Each row of a before or after table is a point. The points were changed in one or more steps. Then noise was added and the rows were shuffled. The steps act on columns, c1 being the first. What was done? A step turns or swaps two columns, mirrors them in a line or flattens them onto one, adds a multiple of one to another, or multiplies or shifts one. Angles are multiples of 10 degrees, from the lower column toward the higher: turns from -170 to 170, lines from 10 to 170 but not 90. Use the fewest steps. Two steps may share a column if one is a turn and the other turns, adds or multiplies; they go together, in the order done. Otherwise the lowest column goes first.
In the rows, zero is written as 128.

Before:
[[ 90  59]
 [ 68  61]
 [135  62]
 [166 138]
 [113 121]
 [147  85]
 [135 118]
 [204  97]
 [168  83]
 [171 165]
 [ 93 164]]
After, 11 rows:
[[202 115]
 [139 116]
 [ 79 156]
 [214  92]
 [186 157]
 [106 161]
 [160 178]
 [138 140]
 [107  85]
 [161 159]
 [131 209]]
Steps: turn c1 and c2 by 110 degrees

Before (12 x 6):
[[182 171 105 111 148  99]
 [142 174  98 160 132 104]
 [ 73  87 145 105 112 182]
 [102 137 109  86 146 109]
 [168 163 138 152 162  84]
 [181 140 112 105 161 152]
 [ 99  72 115 165 154 138]
 [125 181 197 144  28 190]
 [ 66 139  98 174 104 136]
 [ 59 167 166 204 131 164]
 [112  40 135 168  34 146]
 [188 142 215 197  89 108]]
After (12 x 6):
[[102 149 104 111 150 197]
 [ 98  88 134 168  33  51]
 [138 138 100 159 132 178]
 [ 88 167 112 104 160 140]
 [111 125 137 152 162 196]
 [187 122  97 173 102 108]
 [ 83 137 215 198  90 175]
 [157 111 112  87 145 136]
 [125  95 115 165 153  75]
 [153 128 144 106 111  47]
 [208 154 166 204 131 103]
 [158 204 199 144  28 124]]
Steps: turn c1 and c2 by -150 degrees; turn c2 and c6 by -130 degrees

Before, 13 rows:
[[108 176 134 104  65 179  62 118 186 183 108 193]
 [179 142 180 153 156 121 173 203 121 106 107 141]
 [125  70 170 156 129 167  81 137 177 195 140 189]
 [107 163 120 151 120 173 140 185 129 188 167  80]
 [153 145  71 133 178 123 145  82  65 153  90 117]
 [162 100  90  91 102 142 181 118  91  84 175 122]
 [ 89  72 186 152 127 177 128  85 152  62 191  90]
 [135 198 142  76 191 211 120 188  59  83 126 211]
 [132 199 124 103 123 155 124  87 169  92 207 200]
 [101 126 104 127 147  77 110 157  82 193 111 101]
 [131 207 136 107  69 209  66 112  50 148 178 195]
 [136 108 119 177 107 156  64 202 161 143 157 106]
 [ 88  85 123 203 131 145 195 169  60  84 138 111]]
After:
[[ 85  86 125 204 135 145 193 169  61 117 137 114]
 [109 175 134 103  62 176  64 118 186 149 106 190]
 [133 198 123 103 124 157 125  86 172  91 206 201]
 [164  99  90  90 102 141 178 117  88 110 176 121]
 [105 163 118 153 120 176 139 187 131 193 165  82]
 [135 107 117 178 108 155  65 201 160 112 156 105]
 [ 91  72 187 151 129 180 129  85 150  62 191  90]
 [136 199 140  75 192 210 120 188  60  80 127 210]
 [132 204 135 107  71 209  64 113  51 118 179 194]
 [152 142  70 133 177 125 145  82  66 161  89 118]
 [ 99 126 104 129 148  75 109 156  84 185 111  98]
 [125  69 168 155 131 164  78 135 176 169 139 190]
 [179 141 179 153 157 119 172 205 122 128 107 142]]
Steps: add 0.5 times c7 to c10

Before (12 x 20):
[[ 89 155  22 161 124 119 174 152  89 103 150 115 100 141 160 153  85 111
  111 133]
 [127  74 159 131 102 137 112 177  85 127 180 125 111 114 134 169 133 124
  126  74]
 [139 124  28  96 144  83 106 153 119 114 134 111 143 138  86 172 147 125
  122 127]
 [136  55 146 184  90 151 216 168 109 106 135 110  98  96 123 130 147 121
  102  71]
 [ 99 135 161 103 115 157 107 108 172 129 153 124 110 141 111 106 140 116
  131  78]
 [168 156  72 142 145 172 126 167 112 147 126 116 133  98 101 150 128 123
  142 112]
 [ 94  74 134 171 123 159 129 133 165 161 144 228 142 129 143  49 128 116
   95  72]
 [112 120 156 104  65 167 106 146  92 135 113 177 137 108 155 117 150 122
  150  69]
 [166  88 165 109 147 146 161 129 165  99 113 132 164  31 152 151 137 125
  118  96]
 [153 121 136 148 139 152 128 130  91  96 172 132 127 139 125  81 128  80
  162  75]
 [ 61 124 143 102 111 169 118 109 141 106 105 141 116 143  74 170   7 124
  162 202]
 [152 109 125 112 128 175 107  83 106 143 109 106 124 111 121 156 142 121
  126 145]]
After (12 x 20):
[[ 94  72 117 172  61 160 128 133 143 160 166 228 141 131 145  49 128 132
   93  70]
 [169 155 133 139  85 174 125 166 125 146 112 116 134  99 102 151 128  72
  142 113]
 [113 120 119 101   5 167 107 147 114 134  90 176 137 107 156 117 149 157
  151  70]
 [152 121  80 148  80 151 127 128 170  96  93 133 126 139 126  82 128 130
  160  77]
 [168  88 117 112  87 147 159 128 111 100 166 131 166  31 154 152 137 165
  119  97]
 [100 137 108 103  56 158 103 109 151 128 174 125 110 142 109 104 137 155
  131  78]
 [152 111 126 110  67 174 106  80 109 143 104 108 125 112 120 156 142 124
  126 147]
 [ 88 157 128 162  64 119 174 153 152 105  89 116 103 139 160 151  83  20
  110 133]
 [ 60 124 123 103  51 168 117 108 104 104 140 143 120 142  76 170   6 141
  161 200]
 [127  74 116 133  41 134 114 175 179 127  84 127 112 115 135 168 135 156
  123  73]
 [133  54 118 186  30 151 219 167 136 110 110 110  97  94 122 129 144 145
  101  71]
 [142 125 143  95  84  82 107 152 133 115 119 112 142 138  87 173 145  29
  123 125]]
Steps: mirror c3 and c18 in the line at 50 degrees; shift c5 by -60; swap c9 and c11

Before, 10 rows:
[[173 133 103 142  76  70  83  78  68 200  84 106 164 230  51 114  77  61
  106 137 204 118  68  51  70 127 152 139  97 212  53 126 196  92 134 192
   86 160 129 157 176 190 133  82  92 206 110  83 103 118 132 144  85  52
   76 142  77 159 214 124 174 194 107 102]
 [218  83  99 149 155 125 185  85  70 139 117 176 101 131 141  37 113  89
  139 121  74 192 149  90  74  65 135 110  97 132 148 109 120 157 161 144
  110  80 192  85 158 201 153  63  91 124 181  72 151  76 108 173 140 151
  135 137  82 170 159  74 164 213 156 140]
 [109 204 151 110 146  66  55 180 166 119  70 196 152 218  81  91 163 118
  194 217 153 139 182 113 166 147 185 203 142 113 114 140 104 148  59 120
   60 123 106 160 122 111 117  58 180 134 120  99  48 186 166 142 152 102
  100  77 195  70 129 149 190 190 131  92]
 [170 146  68 143 112 121 130 180  86 114 163 145  81 116 157  83 143 110
   62 171 154 190 124 104 138 170 103 139  72 114 160 149 149  95 135 113
  133 111  91  50 117 180  80 117 176 137 178 159 132 155  44 104  97 158
  124 105  94  94 211  51 117 191  82 173]
 [ 88 202  58 191 172 116  93 101 168 152  63  72  79 151  97 152  85  51
  194 107 152 173 130 100 192  90 192 134 145 175 155  79 121 109  96 165
  123 172 124 115  68  82 112 120  88 126  99  99  71  78 128 165  84 104
  145 129 141  74 141  64  72 191  91 132]
 [117 164  91 190 111 182  74  65  93 127 165 157 134 147  96 153 124  40
  168 190 103 113  51 135 182 141  96  90 136 105  73  70 198 128 162 133
  159  89  91 105 179 106  90 160  92  76  98 100 134 132  48 175 124 129
   99 183 136 146 153 155 193 192 140 135]
 [101 199 140 112 182  89  62 172  79 232  47 137 154 147 137 140  39  86
  108 198 196 179 116  78 155  81 126  83 141  93  93  68  75 128 107 144
  135  58 181 161  62 108 194  72 155 196 183 162 130 147  53 149  67  80
  187  68 183 127 112  92 119 147 151  99]
 [211 152  33 164 183 116 174 177 129 139 110 180 151 174  99  93  75  74
   78 124 193 133  99 161  82 144  93  94  72 117  46 160 133 168 162 105
  101  83  71  63  71  85 190  95 136 158 132 165 117 158  88  91  94 159
   82 116 104 174 133  93 168 193  56 139]
 [201 207 153 162 129  74  60  72 158 190 172 116  92 198  59  39 147  96
  194 105 185 158  99  71 125  70 132 166 118 129  81 180 166  87 114 198
  120 147 129 155 172 154  95 139  79 195  68  50  68 139 161 132  70 161
  182 149 108 149 111 124  82 139 153  94]
 [197 211 106 106 126 165 169 152  87 160 122 164 150 119 142 117  66 118
   70 183 105 156 101  93 173 151 139 117 108 149 144 181 160 199 123 125
  174 120 109 111 108  86  94 116  92 178 156  87 107 169  91  82 105 152
  185 185 182  84 207 150 112 101 118  80]]
After:
[[101 197 142 115 176  89  65 172  78 230  43 139 154 145 136 151  41  83
  112 197 197 175 117  79 158  81 126  84 140  95  94  68  75 127 103 141
  133  58 180  60 105 109 193  70 156 168 182 162 130 152  57 150  71  81
  242  67 184 123 108  92 120 149 148 101]
 [110 200 153 113 147  69  53 178 167 117  68 192 152 217  80 176 165 118
  192 219 154 138 184 114 165 146 187 204 146 112 111 141 101 153  56 118
   61 122 108 120  99 108 118  57 181  97 120  98  47 188 167 142 152 106
  138  76 192  72 128 148 189 188 132  91]
 [216  84  99 149 158 123 186  85  69 139 114 176 101 130 140  58 110  88
  138 120  76 194 149  90  72  65 134 107  96 130 148 109 120 157 163 142
  106  82 191 166 169 202 153  61  92  89 183  72 148  74 105 176 138 154
   50 136  84 171 160  77 166 217 159 140]
 [210 151  35 165 183 117 175 178 127 139 110 180 147 174 102 152  76  74
   78 121 196 134  95 162  84 145  95  93  73 116  48 156 130 168 167 103
  103  86  70  81 204  83 189  98 137 141 130 166 117 160  87  94  94 157
   85 116 106 173 132  96 171 189  56 138]
 [117 163  91 191 112 182  73  65  93 129 162 155 133 144  97 114 124  39
  167 192  98 109  50 136 180 142  95  90 136 103  72  69 201 127 164 130
  161  93  93 183 139 109  89 161  96  95  96 100 137 128  49 176 125 131
   65 180 137 145 153 155 188 193 143 136]
 [172 136 102 141  75  74  84  81  67 201  83 104 166 229  49 146  77  60
  105 137 208 118  69  51  70 124 149 138  97 214  50 127 194  93 133 193
   84 162 129 167  92 191 132  79  93 183 107  83 104 119 127 148  83  52
   70 140  74 158 213 124 174 193 106 100]
 [197 208 105 104 126 166 169 150  86 161 120 167 147 117 144  19  70 121
   71 188 106 155 103  94 174 151 139 118 113 152 142 181 160 197 125 125
  174 118 108 110 149  82  94 118  92 173 159  88 107 168  92  80 102 149
   91 186 179  81 207 151 112 100 119  80]
 [171 145  66 141 112 123 129 179  89 113 163 144  78 117 156 123 144 109
   59 168 154 189 124 104 137 168 104 139  73 114 159 150 149  95 132 115
  133 107  93 130 206 180  79 116 175 133 178 161 133 155  46 104  94 156
  117 108  89  94 210  50 115 189  81 173]
 [202 205 153 162 128  71  60  76 157 190 170 116  94 194  62   8 149  95
  196 103 187 157 101  72 126  68 132 166 118 128  87 180 167  90 114 195
  118 149 132 169  92 152  92 139  77 200  64  50  66 139 158 130  70 161
   67 153 108 150 112 122  80 139 153  95]
 [ 89 202  59 194 172 115  95 104 168 152  62  71  81 154  96 131  88  50
  195 109 148 173 130 101 189  87 191 134 146 175 155  74 121 110 100 169
  126 172 124  69 151  83 115 122  89 127 101 102  73  75 125 165  86 104
  158 130 143  76 142  63  72 191  90 130]]
Steps: add -1.5 times c56 to c16; turn c16 and c55 by 50 degrees; turn c40 and c41 by -100 degrees; add 0.5 times c44 to c46
